Each row of a before or after table is a point. The points were changed in one or more steps. Then noise was added and the rows were shuffled. The steps act on how far a point lies along the listed directions, d1 being the first. Write out the steps. A step turns or swaps two directions, mirrors them in a line or flattens them onto one, adds a multiple of one to another, or multiplies one. Angles are multiples of 10 degrees, from the lower direction toward the higher: turns from -170 to 170, lines from 10 to 170 but not 90. Use the fewest steps. Two steps may share a direction if one is a turn and the other turns, adds or multiplies; they go together, in the order done. Otherwise the lowest direction goes first.

Directions:
(1): [-3,53]
(2): [53,3]
Before (12 x 2)
[[31,1],
[17,54],
[-5,22],
[10,21],
[-55,-11],
[38,3],
[-3,36],
[-29,12],
[-26,27],
[30,-9],
[-9,61],
[-52,13]]
After (12 x 2)
[[61,3],
[-55,1],
[-8,9],
[39,24],
[57,-1],
[-3,14],
[76,4],
[-49,7],
[21,10],
[-12,23],
[-101,0],
[-111,-10]]
Steps: multiply d1 by 0.4; multiply d2 by 2

Directions:
(1): [-55,-9,42,61,-10,-14,-1,48]
(2): [6,61,-18,4,25,-11,72,32]
Before (13 x 8)
[[-29,-54,15,30,-10,19,-68,-37],
[-34,21,-16,26,1,13,37,16],
[62,45,-37,-46,37,-9,51,0],
[-25,1,4,0,7,10,9,-21],
[13,16,13,-6,16,-8,-8,10],
[22,-11,10,-8,16,-6,-32,-24],
[-28,12,-11,1,-20,9,-47,24],
[-35,-63,30,35,-15,22,-60,27],
[39,80,-16,-32,23,-19,81,-22],
[66,102,-102,-71,61,-5,121,-1],
[-51,-53,19,53,-15,-29,-47,28],
[35,84,-31,-30,47,10,72,26],
[64,46,-54,-30,36,-9,57,23]]
After (13 x 8)
[[20,-32,14,-7,9,-2,-54,-33],
[-27,31,-18,1,-10,3,-23,37],
[34,28,1,-36,0,-9,17,-52],
[-42,23,-4,58,15,-42,45,70],
[-29,-5,12,38,8,13,10,56],
[54,-12,-68,-80,14,16,-13,-63],
[61,-11,-37,-35,12,3,-14,-7],
[-27,-33,7,29,0,13,-42,-24],
[-25,5,3,1,9,10,9,-18],
[-33,46,-23,28,14,7,69,27],
[30,41,-18,-33,30,16,22,2],
[55,-23,-15,-51,10,6,-27,-34],
[12,15,12,-8,15,-9,-11,7]]
Steps: add 1.5 times d1 to d2

Directions:
(1): [64,31,-5,16,-55,2,-34,41,51,9,7,52]
(2): [-16,42,1,21,66,53,-30,19,11,43,61,-4]
(3): [45,72,17,-64,12,-38,34,9,-6,5,12,-44]
(4): [12,-43,-51,-73,-7,12,-53,19,-21,50,-9,-17]
(5): [30,-6,-19,-8,32,73,25,42,22,-54,-51,-24]
Before (12 x 12)
[[52,62,-1,14,-31,24,6,59,45,-21,14,-4],
[48,29,14,14,-34,9,-18,45,43,-24,-12,23],
[-5,6,-14,-9,25,45,17,50,24,-26,-40,-13],
[35,53,25,27,9,12,47,24,38,-45,9,0],
[-39,-29,-13,10,64,101,-35,13,-10,27,19,-11],
[-38,30,-8,44,54,91,-12,38,9,6,41,6],
[-66,-51,-15,-1,69,65,-37,20,-19,20,12,-22],
[39,27,5,66,-12,24,6,39,20,-16,-14,31],
[25,25,-34,-36,41,65,-27,38,-7,15,1,-35],
[-22,-40,-18,38,80,108,-59,8,22,17,10,-10],
[21,66,46,54,-20,-42,-12,5,59,-20,35,36],
[33,69,27,63,-11,24,-8,32,43,-18,-5,19]]
After (12 x 12)
[[2,33,-3,-18,-51,-53,-31,4,-10,56,58,-6],
[-10,14,10,7,-33,-43,-31,-16,-18,34,0,0],
[-54,-32,11,16,-84,-83,0,-47,-43,16,13,38],
[-55,-53,24,29,-44,-57,-15,-27,-17,3,5,33],
[-43,-50,25,24,-73,-60,-21,-60,-30,28,14,46],
[-7,0,-3,32,-19,-33,-28,-4,-31,53,23,21],
[-2,27,9,-14,-61,-88,-42,-38,-33,63,48,23],
[-66,31,23,14,-17,-80,-41,-27,-15,92,76,33],
[24,-10,-5,-24,3,2,6,20,27,-56,-48,-25],
[4,16,8,-12,-20,-23,-54,13,3,46,35,12],
[-20,28,22,-5,-1,-60,5,-28,-18,39,61,-4],
[-42,-68,25,45,-70,-87,-56,-86,-16,43,21,51]]
Steps: flatten d1 and d4 onto the line at 40 degrees; multiply d5 by 2; turn d2 and d5 by -160 degrees
